Rows are points. Each copy is the shape, with its points in the same order, turned, moved and blurred by noise. Is it also mirrored, or only turned?

Shape, 8 rows:
[[-0.12 -0.26]
 [ 0.07  0.54]
 [ 0.11  0.37]
 [ 0.04  0.09]
 [ 0.19  0.10]
 [ 0.21 -0.10]
 [-0.05 -0.48]
 [-0.05 -0.51]]
Copy 1 (8 x 2):
[[-0.08 -0.37]
 [-0.17  0.43]
 [-0.07  0.26]
 [-0.05 -0.01]
 [ 0.09  0.06]
 [ 0.16 -0.11]
 [ 0.01 -0.55]
 [ 0.03 -0.59]]
Copy 1 is: only turned
Copy 2, 8 rows:
[[-0.05 -0.22]
 [-0.41  0.53]
 [-0.26  0.47]
 [-0.17  0.16]
 [-0.05  0.18]
 [ 0.03  0.09]
 [ 0.17 -0.35]
 [ 0.16 -0.37]]
Copy 2 is: only turned

Shape (6 x 3):
[[ 0.22 -0.26 -0.40]
 [ 0.24 -0.24 -0.02]
 [ 0.29  0.12 -0.21]
 [-0.54  0.16  0.19]
 [-0.35 -0.38  0.23]
 [-0.21  0.12 -0.18]]
Copy 1, 6 rows:
[[ 0.05  0.34  0.49]
 [-0.06  0.34  0.11]
 [-0.29  0.12  0.38]
 [ 0.19 -0.47 -0.15]
 [ 0.40  0.12 -0.22]
 [ 0.05 -0.24  0.24]]
Copy 1 is: mirrored
Copy 2:
[[-0.10  0.32  0.05]
 [ 0.23  0.18 -0.02]
 [-0.02 -0.02  0.29]
 [ 0.04 -0.51 -0.49]
 [ 0.28 -0.04 -0.57]
 [-0.09 -0.19 -0.15]]
Copy 2 is: only turned

Shape, 8 rows:
[[-0.37 -0.44 -0.20 -0.02]
 [-0.19 -0.06  0.01  0.02]
 [ 0.20 -0.47 -0.35 -0.04]
 [ 0.03 -0.17 -0.27 -0.12]
 [-0.03  0.78 -0.24  0.39]
 [ 0.20 -0.08 -0.38  0.18]
 [ 0.03 -0.15  0.06 -0.04]
 [ 0.04 -0.46  0.02  0.16]]
Copy 1, 8 rows:
[[-0.26 -0.14 -0.35 -0.40]
 [-0.03 -0.11 -0.04 -0.11]
 [-0.57  0.26  0.00 -0.35]
 [-0.41  0.04 -0.01 -0.09]
 [ 0.27  0.30 -0.07  0.71]
 [-0.30  0.39 -0.01  0.00]
 [-0.17 -0.03  0.16 -0.18]
 [-0.16  0.14  0.07 -0.48]]
Copy 1 is: only turned
Copy 2, 8 rows:
[[ 0.05  0.38  0.31 -0.01]
 [-0.01 -0.08  0.13  0.05]
 [-0.24  0.53 -0.10 -0.16]
 [-0.20  0.24 -0.02  0.06]
 [-0.83 -0.54  0.21  0.29]
 [-0.59  0.14  0.03 -0.07]
 [-0.03 -0.02 -0.05 -0.05]
 [-0.03  0.20  0.07 -0.28]]
Copy 2 is: only turned

Shape, 9 rows:
[[-0.10 -0.39 -0.08 -0.45  0.20 -0.40]
 [ 0.29 -0.05  0.11  0.27  0.00  0.04]
 [ 0.03 -0.24 -0.22  0.12 -0.05 -0.01]
 [ 0.37  0.27  0.39  0.32 -0.10  0.15]
 [-0.07  0.31 -0.20  0.09  0.16  0.05]
 [-0.01 -0.03 -0.49 -0.15 -0.02 -0.27]
 [ 0.01  0.06  0.35  0.19 -0.59  0.27]
 [ 0.62 -0.15  0.24 -0.12  0.35  0.40]
 [ 0.20 -0.15 -0.04 -0.45 -0.10 -0.31]]
Copy 1, 9 rows:
[[ 0.15  0.27  0.08  0.71  0.07  0.22]
 [ 0.04 -0.07  0.13 -0.17  0.25 -0.06]
 [ 0.23  0.26  0.27  0.01  0.17  0.09]
 [-0.07 -0.34 -0.10 -0.41  0.14 -0.04]
 [ 0.12  0.36 -0.26 -0.19  0.01  0.11]
 [ 0.55  0.43  0.00  0.20 -0.05  0.07]
 [-0.03 -0.30  0.33 -0.43 -0.11  0.40]
 [ 0.04 -0.23 -0.23 -0.01  0.85  0.22]
 [ 0.41 -0.08  0.00  0.49  0.02  0.22]]
Copy 1 is: only turned
Copy 2, 9 rows:
[[ 0.69 -0.22 -0.23  0.17  0.36  0.34]
 [ 0.04 -0.23  0.32 -0.16  0.04 -0.14]
 [ 0.17 -0.30  0.31  0.17  0.11  0.15]
 [-0.21  0.02  0.23 -0.44 -0.09 -0.24]
 [-0.08 -0.23 -0.19  0.16 -0.23  0.02]
 [ 0.33 -0.48  0.00  0.13 -0.11  0.33]
 [-0.30  0.22  0.38 -0.38  0.11  0.25]
 [ 0.45  0.25  0.23  0.05 -0.13 -0.53]
 [ 0.64 -0.06 -0.02 -0.07  0.03  0.30]]
Copy 2 is: only turned
Copy 3:
[[ 0.31 -0.58 -0.36 -0.08  0.05  0.27]
 [ 0.01  0.31  0.25 -0.06 -0.02  0.36]
 [ 0.09  0.15 -0.25  0.05 -0.19  0.25]
 [-0.12  0.31  0.59 -0.09  0.05  0.13]
 [ 0.26  0.15 -0.01 -0.19 -0.24 -0.24]
 [ 0.12  0.00 -0.55 -0.24 -0.07 -0.05]
 [-0.43  0.25  0.29  0.37  0.00  0.02]
 [-0.07 -0.11  0.39 -0.42 -0.46  0.63]
 [-0.09 -0.37 -0.25 -0.34  0.13  0.16]]
Copy 3 is: mirrored
